Every row gives one point. Before rounding, the points of a table are all equally far from one centre. They may lie mostly on one side of it. Where is the centre, to within rounding?
In the rows, zero is written as 128.

Points (9 x 2):
[[107 176]
 [108  93]
 [136 156]
 [128 102]
 [ 89  93]
 [135 157]
 [124  99]
 [ 86  94]
 [134 109]]
Centre: [100 134]

Points (10 x 6):
[[135 144 117 160 109 128]
 [149 153 119 158  85  93]
 [192 139 111 144 109 113]
 [177 148 120 158  77 109]
 [162 152 127 164  79 132]
 [173 151 107 151  98 100]
 [143 167 107 137 110 109]
 [172 153 117 158  85  99]
 [167 149 103 154 101 110]
 [161 137 116 163 125 116]]
Centre: [158 140 145 128 102 115]

Points (18 x 11):
[[ 95 111 165  84 126 175 141 156 117 106  96]
 [117 135 192  88 115 146 131 148 133  79 127]
 [112 171 161  89 161 123  94 132 133 107 147]
 [133 123 187  94 115 145 158 161 147 104 108]
 [ 94 103 175  90 106 133 123 136 138 140  94]
 [130 132 154  75 124 104 127 133 131  84 123]
 [121 130 178 116  97 158 146 157 160  80 117]
 [ 89 110 175 105 112 148 135 170 160 118 108]
 [141 121 167 105  97 165 141 167 129 121  74]
 [121 114 150  91 105 153  95 139 149  98 115]
 [151 104 159 112 113 124 136 128 154 119 121]
 [ 93 128 140 107 146 155 126 197 146  98 114]
 [102 164 198 112  91 140 120 160 141  91 134]
 [101 169 168 116  95 158 157 144 182  89 106]
 [138 132 162  77 107 139 147 148 139  98  67]
 [174 159 179 129 121 120 151 129 152 101 113]
 [101 122 160 125 125 100 101 155 174 100  95]
 [106 139 137  75 128 109 127 110 130  85 131]]
Centre: [109 160 146 130 128 137 132 136 125 117 100]

Points (22 x 18):
[[138 137 172 178 158 149 135 124 142 126 101 146 154 115  75 154 118 142]
 [135 139 161 169 129 144 148 149 163 164 113 137 140  77  67 160 102 155]
 [152 139 169 178 145 136 129 121 137 150 118 138 141  87  66 136  93 132]
 [137 125 163 153 149 156 147 124 129 155 109 142 149 121  65 118 103 124]
 [164 116 161 155 136 122 171 134 147 150 137 115 144 101  87 158 109 121]
 [162 183 172 171 142 136 123  95 140 159  89 132 140 111  68 129 106 161]
 [121 152 135 162 145 163 154 141 152 158 157 136 163 109  83 124  88 128]
 [139 144 179 157 154 133 157 143 136 161  98 136 129 144  72 123 108 111]
 [156 168 172 141 151 108 157 152 148 155 124 146 151 109  86 170 102 111]
 [151 137 153 161 140 135 171 144 145 159 112 129 110 104  77 167  89 138]
 [152 135 161 170 105 138 145 120 169 176 130  85 160  85  91 163 110 128]
 [125 160 153 185 151 138 143 139 187 143 139 125 152  97  85 156  82 130]
 [159 136 148 188 148 122 133 123 146 160 136  99 161 130  78 145  98 157]
 [167 153 151 163 110 172 153 144 176 170 121 114 144  94  75 158 115 146]
 [149 131 169 189 148 158 142 122 177 162 107 129 166 126  84 157 110 132]
 [174 147 123 158 142 133 143 142 163 152 118 133 146 112  63 138 127 102]
 [149 138 157 164 138 151 121 125 143 165 152 122 156  92 102 123  75 108]
 [155 122 185 165 122 153 158 136 159 155 120 127 139 108  77 140 125 115]
 [154 124 149 144 156 128  98 128 187 152 107 144 145  95  80 134 103 136]
 [149 149 169 151 140 147 158 158 179 170 115 160 168 116  86 124  91 122]
 [147 137 161 146 146 138 148 106 143 170  96 131 163  93  79 172 119 172]
 [134 125 147 166 156 155 149 154 141 161 105 155 149 129  78 121 113 120]]
Centre: [134 164 144 147 127 130 137 129 154 153 105 117 144 115 123 132 115 139]

Points (30 x 24):
[[159 140 166 116 156  80  80  96 124  75 110 146  96 108 123 131 165 184
  123 104 164 114 142 170]
 [143 150 150 115 165  96 111  90  96  88  85 170 104 142 161 116 175 167
  144  98 154 149 155 155]
 [130 129 188 129 127 109 111  39  95 107  97 140  96 136 125 113 132 152
  133  96 162 108 130 135]
 [171 114 160  77 119 100 134 110 108 101 107 148 120 113 156 106 135 146
  115 133 161 139 147 158]
 [159  95 145 131 156 106 138  67 106 132  86 156  72 155 141 135 146 139
  117 101 174 140 146 141]
 [104 137 153  95 131 122 146  69 126  76 108 143  71 125 129 117 139 135
  147 104 191 105 138 151]
 [155 148 159  87 145  82 113  59 149 130 124 156 111 132 136 148 152 159
  150  75 167 122 145 165]
 [171 129 165  97 144  97 101  98 108 129 125 164  85 110 114 153 166 168
  137 114 194 138 140 151]
 [184 141 144 125 132 126 121  80 128 111 102 141  75 112 149 159 133 166
  131 103 177 121 150 163]
 [160 138 156 127 147 114  99  58 100 109 103 126 121 120 122 148 170 122
  147  92 116 165 146 120]
 [172 121 154 102 118 124 144  67 117  95 128 136  84 114 139 111 103 130
  124  87 141 118 122 130]
 [142 150 188 139 139 114 154 120 122  90 114 138  90  95 120  97 163 169
  130 102 153 108 156 173]
 [162  93 171  81 134  93 138 112 128 109 133 128  89 107 133 124 150 176
  154  90 163 129 141 134]
 [130 166 148 101 142  99 129  59 125 116 122 148  93 125 168 129 135 176
  144  80 163 112 155 160]
 [134 155 161  89 125 110 138  80 117  98 114 160  90 141 129 121 174 149
  122  92 179 142 150 126]
 [137 109 180 113 144 109 115  85 115 137 116 156  55 133  94 136 147 173
  132 108 113 114 137 143]
 [139 138 172  87 136  87 129  90 155 104  75 118  82 129  99 127 142 141
  166  91 185 132 113 135]
 [123 157 169  95 140 100  98  76  87 126  86 148 109 104 145 115 133 116
   91 118 157 131 147 114]
 [169 143 177 110 142 132  90  85 117 111 136 128  76 154 103 129 176 169
  122 113 152 124 102 133]
 [130 135 193 126 152 117  89  89 149  98  88 164  86 148 106 133 119 165
  129 102 181 118 138 134]
 [ 90 148 147 142 162  99 105  98 117 140 110 141  77 143 134 178 145 171
  122 129 163 130 144 163]
 [114 129 168 136 134  94 128  94 127 101 111 187 104 151 138 146 145 156
  105  95 135 113 116 124]
 [140 139 174 140 122  90 134  76 114  85 103 173 117 122 129 110 150 158
  133  75 161  92 131 134]
 [161 121 173  98 149 111 112  76 152 117 112 175  87 128 118 144 152 167
  102 112 169 120 128 158]
 [153 128 150 105 151  99 153  64 141  92 149 130 115 124 101  97 122 161
  135 140 152 123 145 138]
 [120 113 175 106 146  77 117  74 123 108  93 113  92 142 104 139 140 142
  131 110 174 139 172 119]
 [115 153 148  87 129 131 134  95 128 106 125 161  76  99 109 153 148 172
  116  94 170 115 142 140]
 [141 123 181 104 143 130 120 123  78 123 118 150 111 124 105 101 134 176
  135 113 173 171 122 168]
 [138 139 152 111 103 100 115 102 118  93 142 160  99 128 113  99 126 169
  124  83 141 150 120 177]
 [151 152 187 113 167 101  85  81 145 127  81 157  73 158 140 138 162 124
  130  99 135 107 157 127]]
Centre: [134 134 136 121 163 116 109 116 121 128 113 129 112 126 122 116 140 127
 141 103 150 111 129 148]

Points (30 x 24):
[[ 97 169 158 151  85 109  87 158 127 158 116 136 134 113 166 132 111 115
  138 175 112 148  86 163]
 [108 197 117 168  95 106  88 148 151 127 118 128 131 145 133 119 103 135
  153 149  98 153 111 145]
 [115 200 135 141  96 116 102 132 131 149 105 137 146 126 115 142 106 111
  151 159  69 120  90 162]
 [117 175 151 169  88  91  89 167 137 167 146 141 140 152 121 123 100 116
  153 166 104 137  90 139]
 [ 83 151 153 160  93 114  98 163 119 175 110 152 125 120 139 146  93 128
  155 148 106 121  95 172]
 [115 194 121 162  94  88  91 168 124 149 103 145 131 140 141 125 111  92
  171 140 106 134  88 150]
 [115 182 139 129  96  96  65 137 130 155 104 139 147 112 139 130  98 123
  152 174 102 120  81 149]
 [105 197 134 157 113 104 110 152 147 155 102 162 132 138 153 124  97 115
  146 176 101 151  69 140]
 [103 163 124 154  71  78  84 146 127 161 126 140 143 144 145 157 113  99
  145 174 101 113  93 138]
 [121 189 130 131  94  90  94 171 115 144 111 139 138  96 156 146  92 123
  138 154 100 134  97 143]
 [114 177 127 165  95  78  93 143 125 162 111 128 140 155 142 111 120 115
  143 157  96 145  94 170]
 [144 163 155 167 109  87 108 167 129 148 116 154 135 132 140 113  73  94
  139 160  92 116 107 139]
 [109 178 157 182 114  83 109 142 116 155 110 125 111 143 137 110  99 129
  163 173 116 131  92 152]
 [136 173 147 135 101  82  76 129 122 150 133 153 137 111 134 128  92 126
  150 157 104 156 109 175]
 [122 173 149 125  84  93  79 156 127 174 119 169 118 134 111 131 114 130
  158 184  82 142  88 139]
 [142 190 121 161  92  83  98 159 130 155  95 128 148 126 130 127 104 115
  150 173  92 144 104 135]
 [123 167 134 131  71 104 100 140 130 144  95 144 140 141 127 141 122 114
  137 190  94 155 103 185]
 [116 178 136 180  81 107 102 142 113 156 127 157 144 140 141 120  91 110
  138 182 101 136  95 161]
 [142 181 144 137  93 110 106 164 142 165 116 132 135 137 142 132 116  96
  155 187  93 131  98 149]
 [ 93 173 146 144  95 107 105 152 126 167 100 123 133 120 154 128  94  95
  152 145  95 120 112 159]
 [115 189 144 148  97 110  89 168 118 167 103 156 141 108 133 110  88 110
  144 173 107 144  74 136]
 [108 179 153 131  80  77  78 142 110 144 120 148 133 110 138 104 119  96
  123 161  95 143  85 162]
 [108 184 137 166 100  89  79 150 115 165  88 124 140 137 126 123 105 109
  141 159 115 109  93 144]
 [128 174 125 126  98 103  92 127 128 164 102 158 138 132 133 116  75 101
  126 177  79 126 114 138]
 [100 184 132 157  85  92  93 133 133 166 111 150 123 144 131 126  93 109
  157 152  64 152  79 143]
 [115 182 123 127  71 102  98 153 102 130 100 127 137 133 148 132 132  96
  147 165  83 119 117 149]
 [119 182 141 152 101  89 111 156 140 174 101 120 130 117 148 123 105 100
  170 161  93 158  87 143]
 [105 191 137 172  83 108 103 140 126 143 108 155 141 132 130 115  96 101
  144 174 121 129 122 162]
 [ 89 166 157 151  85  98  88 153 125 156  92 110 130 124 138 120 117 115
  158 157 108 109 117 149]
 [122 178 140 123 104  71  98 146 120 172 118 131 137 150 139 128  94  99
  132 151 110 129  97 164]]
Centre: [121 135 135 139 100 111 120 130 121 131 113 148 122 128 119 129 121 118
 140 143 116 141  88 122]

Points (31 x 24):
[[ 93 214 116 128 141 115 113 118 143 119  74 140 176 127 160 129 116 138
   97 132 120 133 127 120]
 [ 72 210 131 124 132 112 125 137 160 143 102 122 167 144 128 153 143 134
  125 131 110  90 146 127]
 [ 79 218 107 143 120 110 134 120 136 131  91 128 155 150 113 116 122 138
   99 118 111 119 173 139]
 [ 73 242 111 139 138 101 136 139 155 112  95 156 161 149 111 132 116 125
  154 135 124 139 141 134]
 [ 58 197 119 153 119  82 132 114 163 117  72 121 120 129 127 122 131 138
  125 109  91 126 132 138]
 [ 83 186 132 182 103 104 130 138 153 148  92 138 149 152 142 136 121 136
  104 167 129 112 142 114]
 [ 89 205 127 147 136  93 152 151 160 135  77 121 157 148 125 137 124 151
  138 121 104 116 124  95]
 [ 79 214 134 130 112  94 167 125 144 130  73 138 135 105 128 116 126 132
  132 129 102 111 137 115]
 [ 53 202 106 124 143 100 114 128 166 137  89 138 138 131 106 138 146 152
  118 139 115 140 151 108]
 [110 199 125 119 167  84 124 131 138 109  86 122 152 131 122 111 149 162
  117 134  94 127 129 112]
 [ 70 219 119 120 137 117 132 121 152 139  98 145 154 149 118 149 146 144
  102 154 124 124 141 121]
 [116 216 127 142 122 114 133 116 128 161 104 176 167 169 133 111 108 125
  132 125 121 117 151 123]
 [ 81 198 123 145 114 113 138 134 170 132  85 113 131 136 145  96 149 134
  107 126 114 135 160 151]
 [ 72 198 139 155 122  94 156 113 153 124  58 145 160 147 114 121 136 107
  127 134 124 141 146 124]
 [ 72 189 131 128 149 108 125 120 130 118  65 125 161 142 117 130 159 129
  110 125 113 141 120  96]
 [ 75 208 108 161 107 134 119 121 167 120 100 128 160 127 112 134 144 148
  107 136 100 131 139 139]
 [ 82 225 118 147 101 110 136 120 145 123 108 116 151 134 127 123 113 169
  104 108 130 141 102 132]
 [ 64 188 115 121 131  94 132 115 169 122  68 147 139 132 106 111 144 135
  122 132  95 131 148 113]
 [ 78 227 115 124 117 114 129 136 156 115  84 136 148 154 128 132 138 143
  121 131 112  95 139 107]
 [ 70 206 102 146 119  94 144 134 123 132  85 138 158 129 126 136 114 164
  108 142 119 137 138 106]
 [ 87 183 129 129 121 106 138 138 155 148  63 148 162 136 124 119 125 144
   93 118 131 153 129 114]
 [ 87 217 125 126 126  98 130 141 161 127  77 145 136 143 127 110 127 157
  105 116 110 117 157 138]
 [102 206 138 143 147  98 127 125 147 114  75 128 160 138 114 116 109 139
  118 111  82 111 133 103]
 [ 68 224 137 141 128 120 131 119 144 122  89 130 146 151 128 151 112 143
  124 141  99 107 153 138]
 [100 188  96 120 128  96 118 130 152  87  73 112 156 153 106 151 115 155
  112 130 110 109 147 142]
 [ 81 229  94 144 110 103 138 107 131 140 109 145 130 154 112 100 153 146
  108 127 135 142 130 148]
 [ 61 206 143 147  89 108 112 132 121 120  97 121 130 143 127 130 131 146
  150 147 102 127 158 123]
 [ 61 193 133 149 143 129 119  97 157 128 100 139 163 154 100  93 141 141
  114 115 122 152 146 135]
 [105 218 120 148 135 108 135 121 160  96  77 144 153 150 173 129 138 124
  146 145 108 115 132 137]
 [ 93 205 131 104 151 111 127 125 160  94 105 143 149 149 139 115 121 168
  113 109 131 152 144 134]
 [ 68 211 139 129 135 103 146  99 130 134  79 132 173 140 115 127 133 151
  140 148 112 134 154 144]]
Centre: [110 171 116 143 135 114 117 115 139 127 105 129 127 128 117 124 120 129
 149 131 149 121 126 132]
